Each row is a point. The points of each table are mixes of a few directions, plus a little noise. Count the directions of each table, and those that both share. Where both have some left over, give the other angles between the two spaces (their principal angles), to ten degrees, smallest first.

First:
[[-8.9 -4.4  1.5]
 [ 0.2  2.3  0.3]
 [ 8.8  5.5 -1.3]
 [-0.1 -3.4 -0.6]]
Second, 4 rows:
[[ -0.4   0.0   0.1]
 [  5.1   0.1  -1.3]
 [-11.8  -0.3   2.9]
 [  7.1   0.2  -1.8]]
Directions: first 2, second 1, shared 1

First:
[[ -0.4   0.1   7.7   0.6]
 [ -0.4   0.9   3.0  -2.2]
 [ -0.6   1.5   4.6  -4.1]
 [  0.4  -1.7  -0.1   4.9]
 [  0.5   1.0 -15.8  -5.0]
 [  0.4  -1.9   0.6   5.7]]
Second:
[[ 0.4 -6.2  1.2 -2.8]
 [ 0.5 -8.6  1.7 -4.0]
 [ 0.0  1.1 -0.2  0.6]
 [ 0.6 -9.0  1.9 -4.1]
 [ 0.0 -0.5  0.1 -0.2]
 [-0.4  7.1 -1.4  3.1]
 [ 0.0  0.3 -0.1  0.1]
 [-1.0 15.5 -3.3  7.1]]
Directions: first 2, second 1, shared 0; angles 80

First (5 x 4):
[[ 4.1 -0.3 -4.5 -0.8]
 [ 3.8 -1.8 -3.8  0.9]
 [-6.0 -6.0  6.0  2.4]
 [-2.7 -0.8  4.0  5.2]
 [ 0.9  9.0 -1.9 -7.7]]
Second, 7 rows:
[[ -3.7   0.1  -3.9   0.2]
 [  4.4  -0.1   4.6  -0.2]
 [  1.5   0.0   1.6  -0.1]
 [  6.0  -0.2   6.3  -0.3]
 [ -1.5   0.0  -1.6   0.1]
 [  5.5  -0.2   5.7  -0.3]
 [-12.2   0.3 -12.8   0.7]]
Directions: first 3, second 1, shared 0; angles 80

First:
[[-1.1  0.0  1.7  0.5  0.2  0.4]
 [-6.3 -0.3  9.9  2.6  1.1  2.6]
 [ 5.5  0.3 -8.5 -2.2 -1.0 -2.3]
 [ 4.6  0.3 -7.1 -1.9 -0.7 -2.0]
 [ 5.4  0.3 -8.4 -2.2 -0.9 -2.2]
 [-5.4 -0.3  8.3  2.2  1.0  2.3]
 [-9.2 -0.5 14.5  3.7  1.6  3.9]
 [ 0.8  0.1 -1.1 -0.3 -0.2 -0.3]
 [ 5.8  0.3 -9.0 -2.3 -1.0 -2.4]]
Second:
[[  0.5  -1.4  -0.6  -0.4   9.9   0.0]
 [  4.8  -2.2   0.6   8.2  -1.3   1.7]
 [ -0.7   0.6  -3.9   7.8   3.5   4.3]
 [  3.2  -3.0   1.6  -1.0   7.5  -1.2]
 [ -2.3   0.5   1.8  -6.1  -9.6  -1.9]
 [ -4.1   8.6   0.2  -5.8   0.2  -3.8]
 [ -1.5  -3.3   0.6  -3.0 -10.3   0.7]]
Directions: first 1, second 4, shared 0; angles 90

First (9 x 8):
[[-4.0  5.8 -1.1  0.7  1.3  5.3 -6.6 -0.9]
 [-1.6  2.3 -0.4  0.3  0.5  2.0 -2.5 -0.3]
 [-2.2  3.2 -0.6  0.4  0.7  3.0 -3.6 -0.5]
 [-5.4  7.5 -1.3  0.9  1.8  7.0 -8.5 -1.1]
 [-5.5  7.8 -1.4  1.0  1.8  7.1 -8.7 -1.2]
 [ 2.0 -2.6  0.5 -0.4 -0.7 -2.5  2.9  0.4]
 [ 6.5 -9.2  1.7 -1.2 -2.1 -8.4 10.2  1.3]
 [ 4.8 -6.7  1.3 -0.8 -1.6 -6.3  7.6  1.0]
 [ 5.7 -8.0  1.4 -1.1 -1.8 -7.4  8.9  1.1]]
Second:
[[-4.3 -2.7 -3.9  5.2 -4.1 -2.3 -4.8  7.1]
 [ 3.7  5.9  2.3 -5.8 -6.4  2.5  5.6 -5.8]
 [ 1.0  6.2 -2.9 -5.9  6.4 -3.9  4.8 -6.5]
 [ 2.3 -3.6  6.6  4.0 -4.3  7.2 -3.8  7.3]
 [-3.7 -2.5 -4.1  3.5  3.4 -3.9 -3.4  3.7]
 [ 4.1 -6.9  9.3  1.4 -1.6  8.1 -0.1 -2.6]
 [-1.6  7.8 -6.4 -3.1  4.1 -5.9  1.3  1.4]
 [ 1.9 -2.5  4.5  1.3 -5.2  4.8 -0.6  1.1]
 [-2.3 -3.4 -2.4  1.7  7.4 -3.3 -1.5 -1.0]
 [-1.0  1.6 -3.1 -2.3  0.4 -3.3  2.5 -4.8]]
Directions: first 1, second 4, shared 0; angles 70
